Each row of a before or after table is a point. One or more steps were done to the points. Then noise was added and the rows were shuffled. The steps act on columns, c1 being the first. What was done? A step turns or swaps two columns, mirrors them in a line or flattens them onto one, adds a multiple of one to another, or multiplies or shifts one. Angles are multiples of 10 degrees, from the lower column toward the higher: turns from -170 to 170, lines from 10 to 170 but not 90. Use the fewest steps. Two steps may share a column if one is a turn and the other turns, adds or multiplies; they go together, in the order done. Otherwise the lowest column goes first.

Before (9 x 2)
[[ 32  13]
 [-22  35]
 [ 28  -5]
 [-20  99]
 [-32  15]
 [-16 -55]
 [-14 -54]
 [ 11  28]
 [-14 -69]]
After (9 x 2)
[[-23  17]
 [-35 -95]
 [-36   5]
 [ 39  39]
 [ 22 -29]
 [ 46  51]
 [ 41  41]
 [  0 -39]
 [-21 -20]]
Steps: turn c1 and c2 by 150 degrees

Before (8 x 3)
[[ 24 109  -3]
 [-52 -43  47]
 [-35   1  23]
 [-70   7 -13]
 [-10 -68  18]
 [ 10 -11   9]
 [-12  49   0]
 [ 43 -14  26]]
After (8 x 3)
[[-74 -13   2]
 [-11  16 -67]
 [-52  46 -44]
 [-38  21   4]
 [ 23  -1 108]
 [ 45  28 -13]
 [  6   5 -12]
 [-11   0  48]]
Steps: swap c2 and c3

Before (13 x 4)
[[ 101   16  -39  -31]
 [ -16  -47   -6  -37]
 [   3  -78   -4  -22]
 [  60    8  -76  -28]
 [ -25 -104  -51  -25]
 [ -21  -26    2  -15]
 [  28  -21   29  -10]
 [  -4  -50  -35  -30]
 [  41  -38  -47   -2]
 [  47    2  -57    7]
 [  58   35  -44   10]
 [   9  -13  -55  -11]
 [  29   -4    9  -29]]
After (13 x 4)
[[   1   -3   30  -30]
 [  -8  -26  -21  -14]
 [  70    3   24    8]
 [ -18  -22   40   -7]
 [   0  -49  -18  -39]
 [  92    9   28  -27]
 [  61   33   39    9]
 [  58  -36   23    0]
 [  37 -103  -38  -28]
 [   5  -78    1  -20]
 [  54  -13  -12  -11]
 [  32  -49  -16  -28]
 [  70   16   82  -34]]
Steps: turn c1 and c3 by 70 degrees

Before (11 x 8)
[[-43  10 -47 -36  11  21  18  47]
 [-36  36  56 -13  -7  46 -18  33]
 [-24 -24  55  55   0 -23  37  14]
 [ -4  29  65  42 -17  -3  16 -43]
 [ 30  15 -40 -22  84   6  26  31]
 [-54 -16  27  10  -3  15 -25 -62]
 [-13 -44  40  35  80  -5 -29   6]
 [ -6 -79  12  15 -10 -32 -10  28]
 [-26 -69 -51  51  40 -16  55 -34]
 [-22  -5  52 -72  89  25  69  40]
 [  7  -6  19  -3  48  56  44   1]]
After (11 x 8)
[[ 30  16 -40 -22  84  29   4  34]
 [ -4  30  66  41 -16 -46  -6 -41]
 [-24 -24  53  55   0 -79   3  18]
 [-28 -70 -52  52  38 -66  -5 -23]
 [  8  -6  20  -3  48  59   2   8]
 [-54 -16  29  10  -3   7 -12 -64]
 [-13 -45  41  36  80 -40   2   1]
 [-43  11 -48 -37  10  57   8  48]
 [-35  36  55 -12  -8  60   5  29]
 [ -5 -79  11  15 -10 -47   5  24]
 [-23  -4  52 -72  88  97  10  50]]
Steps: add -1 times c4 to c6; flatten c7 and c8 onto the line at 80 degrees

Before (11 x 9)
[[  10   21   43   -1    6  -19    2   37  -26]
 [ -37   -9   50   36   -9  -32  -31  -25 -121]
 [  53   41   -2  -66  -24  -35  -55    4   64]
 [ -19  -27  -48   29   16  -35   -7   18   -4]
 [ -18  -42   46   -4   22   49    0    4   12]
 [  -2   21   15   23  -16  -23   35  -21    4]
 [ -36  -23   42  -17   27   10   62  -35    3]
 [ -40   47    6   -2   20    8   17    4   20]
 [  -9  -22   36  -54   12   -1   22   12  -34]
 [  21    4   -3    8   40   14   -5  -27  -10]
 [  32   19   26  -38   16  -82  -48   10   27]]
After (11 x 9)
[[ -13   42   39   -3    5  -16    1   23  -27]
 [   1  -17   49   38   -9  -31  -30   -4 -122]
 [  -5  -84   45   -2   22   45    1   11   13]
 [ -13  -51  -46   27   18  -33  -10   20   -3]
 [ -11   95    4    0   18    9   16   18   18]
 [   9   44   15   25  -19  -23   32  -14    1]
 [   6  -46   44  -19   30   10   64   -8    3]
 [   3   38   26  -36   20  -82  -49   -7   28]
 [  -5  -43   37  -55   10    2   21   11  -34]
 [   9   83    1  -66  -23  -34  -53  -17   65]
 [  18    6   -3   12   40   14   -5  -28   -9]]
Steps: flatten c1 and c8 onto the line at 120 degrees; multiply c2 by 2

Before (12 x 11)
[[  3 -16  -6 -11  30  -8  44 -89   3  12  -8]
 [ 39 -79   7 -21  50 -59  36 -53 -12 -46  20]
 [ -5  28  31 -12  -2 -59 -26  35 -20  16   7]
 [-14  38 -89  79 -52 -16  23  47 -36  18  45]
 [ -7 -49  27  53 -51  22 -23  20 -14  -8  33]
 [-21  16 -32   4  44  12 -20  27  -7 -24  38]
 [-23 -49 -15 -49 -25 -48 -64  21  26  27  17]
 [ 10 -73  12   1  66 -22  76 -15  34  -8 -34]
 [-39  30 -24  14 -67   6  38  58 -15  15  97]
 [ -5  45 -45  27 -45   1  40  21  16 -67   9]
 [-73  53 -80  28 -67  20  50  60 -85 -26  19]
 [ 80 -38 -15 -54  48   4  49 -28  -9   0 -27]]
After (12 x 11)
[[  -5  -50   26   36  -64   -7  -12    0  -23   19  -38]
 [  82  -34  -18  -33   58    2   -7    9   51    9   40]
 [ -21   15  -35  -15   34  -23   -6   -3  -21   12  -44]
 [  40  -81    7  -31   46  -47  -15   55   31  -58    9]
 [ -23  -49  -15    1    4   29   26  -11  -63  -49  -25]
 [  -5   47  -42   26  -46  -71   17  -14   38    0  -18]
 [  -3   27   31   -2    3   16  -19  -22  -27  -61  -22]
 [   0  -14   -7  -18   26   10    3   72   45   -9   52]
 [ -71   50  -82   35  -63  -27  -87  -41   50   22  -48]
 [ -14   36  -88   45  -75   16  -35  -19   22  -18  -65]
 [ -41   29  -23   33  -56   15  -15   -3   37    7 -114]
 [  12  -73   13  -30   51  -10   35    0   75  -23   38]]
Steps: flatten c4 and c5 onto the line at 120 degrees; swap c6 and c10; swap c7 and c9; turn c8 and c11 by -150 degrees

Before (11 x 14)
[[-31  38   7  32  52 -44  16  32 -83 -33 -16   8 -35  33]
 [ 48  -1   1  11   3 -18 -45  24 -81 -34  38  65  83   7]
 [ 25 -72  13 -22 -25 -40 -55 -30  16 -46  39  24  -2  50]
 [ 46  41  39  25 -25  13 -49  -5  10  52  43  49  38 -19]
 [ -2 -31  73 -21  11 -83  20 -47  32 -46 -22 -22 -11 -12]
 [-43 -63  -5 -35 -16  -4 -36  40  -8  38  15  34  41 -66]
 [ 28  -5  17  -8  21  35 -32 -61 -60 -13 -18 -17  22  28]
 [ 43   1 -23 -25  66 -52 -39 -32  28 -13  31  -4 -39 -36]
 [ -6  -5  32 -52 -11  -4   6  60 -15 -66  -8  11  48 -44]
 [-15 -60 -26 -49 -25  11  33 -44 -76 -30 -14  -9 -21 -28]
 [ 40 -39 -28  -3  83 -28  23 -49  20 -62  40 -37 -15  22]]
After (11 x 14)
[[-42 -63 -66 -34 -17  -4 -36  39 -10  21  37  34  40  -7]
 [ 26 -72  51 -22 -25 -40 -57 -31  16 -58  97  22  -3  -4]
 [-15 -60 -33 -49 -25  10  34 -45 -76 -25 -35  -9 -20  22]
 [ 47  -1   7  11   3 -18 -44  24 -82 -69  96  64  84   0]
 [ 28  -4  30  -7  21  34 -33 -61 -61  -4 -45 -17  22 -11]
 [ 41 -39  16  -3  83 -27  22 -49  20 -45 100 -38 -16  30]
 [-31  38  33  31  52 -45  16  32 -84 -38 -40   9 -35  -2]
 [ -2 -31   1 -21  11 -82  21 -46  32 -35 -54 -21 -12 -74]
 [ -6  -5 -39 -51 -11  -3   6  61 -15 -73 -19  12  48 -39]
 [ 48  41 -13  26 -25  14 -50  -6  11  27 106  49  38 -42]
 [ 44   1 -38 -25  66 -51 -40 -31  28 -11  77  -4 -39  16]]
Steps: turn c3 and c14 by -80 degrees; add -0.5 times c12 to c10; multiply c11 by 2.5

Before (13 x 18)
[[  1 -23  31 -26  31 -17  46 -41 -59 -38 -34   3  22 -18 -12  43 -47  -4]
 [-10 -22   5 -45  52  28  72  -9  22 -32 -27 -18 -10 -30 -62  38 -71 -22]
 [ 45   2   0  35  22 -18  60 -41  88  61 -26  47  -6  10  12  24 -50 -23]
 [ 26   6  34 -38  92  17  28 -50  67  51 -33  54  35  17 -18   9  -1 -32]
 [-42 -28  18 -36  21  -3  46  24  26 -42  -9  28   7   8 -24  69 -16 -52]
 [-25  34 -32  14  83 -70  14 -56  25  45 -39 -14  25  29 -21 -13 -43 -45]
 [-20 -48  59 -50  24 -17 -20 -18  17 -70  15   2 -36 -49 -38  58 -58  -7]
 [-13  35   3  13 -13  38 -89 -30  -1  41 -28 -52  54 -18  21 -21 -27  45]
 [ 15  61 -26   6 -27  -2 -82 -32 -38 103 -90 -21  11 -49 -28  11  -4  34]
 [-20  23 -52 -57   6  13 -58 -49  14  52  -9  43  57 -44  21 -18 -46 -25]
 [  4  65 -10 -53 -42  11 -65 -64  30  46 -79 -17  27 -44  47 -21 -21 -59]
 [ -2 -78 -13 -48  58  37 -30 -40  52 -45  -9  11  -6  30  15  86 -61 -32]
 [ 36  10 -31   3 -26 -10 -70 -38 -15   7 -47 -35  62 -46 -45 -18  -3  -7]]
After (13 x 18)
[[-20 -47  64 -52  26  -6 -21 -18  18 -72  15   1 -39 -52 -38  59 -59  -3]
 [ 44  -1  12  35  20  15  57 -41  86  62 -27  48  -5  12  11  25 -52 -23]
 [ -3 -24  34 -23  28   7  44 -38 -62 -41 -31   3  20 -21 -13  43 -47  -5]
 [-24  18 -51 -54   4   8 -58 -48  12  49 -11  43  61 -42  21 -19 -43 -22]
 [ 14  63 -19   6 -33   9 -83 -34 -42 102 -92 -18  10 -47 -28  12  -8  37]
 [  8  64 -18 -53 -41  -4 -67 -65  28  47 -78 -20  26 -42  50 -24 -20 -58]
 [ 35   9 -23   3 -24  22 -71 -40 -15   3 -48 -33  59 -48 -47 -16  -4  -6]
 [ -1 -76 -26 -48  57 -32 -29 -39  56 -44  -3  11  -8  29  18  81 -61 -28]
 [-14 -21  -3 -41  56 -25  69 -12  20 -34 -29 -17  -8 -29 -59  39 -70 -22]
 [-23  34  -8  14  79  78  12 -52  25  46 -38 -10  27  27 -18 -14 -43 -44]
 [ 27   9  26 -39  90 -27  28 -48  65  53 -36  54  31  12 -16   8  -3 -34]
 [-40 -26  18 -37  19  -7  51  24  28 -42  -8  24   6   4 -25  75 -16 -48]
 [-14  34  -8  15 -11 -38 -93 -31  -5  42 -27 -53  55 -18  19 -21 -27  42]]
Steps: mirror c3 and c6 in the line at 170 degrees

Before (11 x 20)
[[  8 -29 -18 -22  12 -25   0 -18 -64  48  15 -51 -66 -56 -36  26  -4  40
  -65   1]
 [-43  54  -9  60  15  27  45 -45   2 -30 -37 -33  -1 -20 -54 -42 -71 -51
  -67  33]
 [ 51 -59 -40  -9 -34 -32  33  26 -68  62 -38   7  11 -17  52  59  34  24
  -56 -57]
 [-25  36  13  -4 -16  -3 -72 -55 -69  39  52   6 -48 -44  -5 -46  27   5
  -26 -55]
 [ 39  -6   6 -18 -21 -25 -46 -51  17 -48  12   7 -42 -39 -49 -35 -17 -71
   26  70]
 [ 11 -17  67  42   0 -11 -54 -32 -35 -40 -18   9 -48   7 -39  34 -78 -63
   25 -35]
 [ 36  42  84 -31 -32  31  12  74 -41 -18  41   2 -42  55  44  32   4 -23
   11   9]
 [ 42 -26  87  -3 -20  32 -15 -18  -5 -47  50  44 -79 -22   2   4  40  20
   60 -18]
 [-21  62  59  -7  67 -19  40  36  36  13 -37  61 -70 -40 -36  27  46   0
   40 -55]
 [-33  11  -6  41  15 -28  47 -35 -64 -32  54  31  29 -17  -6  15 -19  11
   58  24]
 [ 34  49  56  67 -53 -20  27  30 -55  11 -22   6  12  34 -13   2 -29 -59
   22  71]]
After (11 x 20)
[[ 33  52  13  65  36 -21  26  30 -56  10 -24  26  38  65 -12   3 -27 -45
   19  71]
 [ 35  41   9 -31 -22  31  14  72 -42 -16  41  12  50  98  44  34   3 -18
   14   9]
 [ 43 -28  72  -1 -55  33 -15 -15  -5 -46  49   1  57  52   2   3  39  -2
   64 -15]
 [-29  35  41  -1 -36  -3 -70 -55 -68  43  50  -3  39 -18  -5 -47  28  -1
  -26 -54]
 [ 13 -17  35  43 -44 -13 -51 -31 -34 -37 -14  27  25  55 -39  36 -76 -50
   19 -36]
 [-31  13   9  40  18 -29  48 -35 -63 -33  53   2 -28 -15  -9  12 -17  -5
   59  24]
 [-21  61  67  -4 -94 -16  43  32  35  11 -35  16 -24  21 -33  28  46 -28
   41 -54]
 [ 49 -58 -12 -10  27 -33  37  29 -70  60 -39  -9  23 -40  53  59  37  14
  -54 -56]
 [ 38  -7  32 -20 -26 -25 -46 -53  19 -46  15  31  40 -24 -51 -36 -18 -55
   22  68]
 [  8 -26  32 -25 -66 -23   1 -18 -62  47  15 -26  23 -51 -35  26  -5  51
  -67   4]
 [-42  54   6  58  -9  26  46 -42  -1 -33 -39  13 -13 -20 -55 -42 -67 -21
  -68  36]]
Steps: turn c3 and c14 by 50 degrees; turn c5 and c13 by -120 degrees; flatten c12 and c18 onto the line at 120 degrees

Before (10 x 24)
[[ -54  -15  -54  -20  -32   56    7   10  -12  -30    2    2  -23  -35
    60   27   12   32  -11  121   -2  -12   68   16]
 [ -46  -21    0  -81   -9  -14   12  -18   19    6  -23    0   46  -22
    65   31   25   33    6  -50  -15  -17   35   64]
 [  -2  -16    8   18    9  -10   33    8   30    0  -22   17  -11  -36
    70   28   39   -9   -5  -43   11  -28  -31   14]
 [   5   19    2    3   -4    9  -31  -30   14   19    0   15  -30   18
   -33  -30   20    5    5  -22  -10  -25  -31   -2]
 [   8    4    3  -44   14  -27   -3  -14   26    2  -18   -1   -5   35
    33   -1   22  -37    2  -35   17  -15   -6   42]
 [ -29    6    7    7    4  -17  -13  -17   -9  -30   -8  -35   -6   -4
    16   24    7   31    8   -2   20  -18  -28   -3]
 [   6   36  -37   15   -2  -11   18  -30   37   20   16   12  -31  -28
    58    6   -1   42  -29  -48   12   13  -24   -3]
 [  16    1   -1   12   -1    2   32  -62   -9   -5  -28    3    6  -31
    16   -2   17   45    5  -15   -5    7  -17   23]
 [  12  -20  -48    7   14   21   18  -31   -3   18   36   -3   -8   15
    11   -1   16  -17    8  -23   -8  -24  -16   -5]
 [  -5  -15    7   17   24  -24  -59    3  -14   10  -26  -31  -17  -20
    -3   26  -42 -106  -27  -21    5   41  -18   11]]
After (10 x 24)
[[-44 -11   9  16  12 -10   6   4  29 -39 -23  18  13 -40  64  73  42   3
   -5 -50  10 -30 -30  15]
 [-34  17  -1   3  -5   7 -22  26  15  29   2  16  -6  20 -33 -69  16 -10
   11 -21 -11 -27 -32   2]
 [-20  -4  -3  14  -2  -2  10  27  -8 -30 -30   6 -46 -18  20  -5  18  54
    4 -15 -13   5 -16  26]
 [-85 -21  -5 -83  -8 -14   1 -17  21  -9 -22   0 -38 -11  67  83  24  33
    5 -52 -18 -13  34  62]
 [-23 -19 -50   6  15  19 -13  20  -4 -18  39  -1 -18   6   6   2  17 -20
   12 -21 -10 -22 -17  -6]
 [-35   3   0 -40  19 -28  -4  10  20   9 -11  -2  -1  22  32  -5  28 -50
    4 -38  20 -18  -7  40]
 [-45 -17   6  14  21 -29 -18   4 -12  52 -31 -26  14 -57   1  63 -40 -91
  -21 -15   5  44 -20   9]
 [-70   6   5  13   5 -16  31  11 -13  18  -2 -32  -9   8  14  60   4  29
    7  -3  22 -22 -33  -3]
 [-88 -15 -54 -16 -34  55  31   6 -16  -5   2   0  30 -24  57  66  15  42
   -7 125  -1 -15  67  13]
 [-33  38 -36  19  -4 -11 -16  30  38 -24  10  17  -2 -12  60  17   0  50
  -27 -48  10  14 -22  -3]]
Steps: shift c1 by -40; mirror c7 and c10 in the line at 140 degrees; turn c8 and c13 by 130 degrees; multiply c8 by 0.7; turn c14 and c18 by -20 degrees; multiply c16 by 2.5
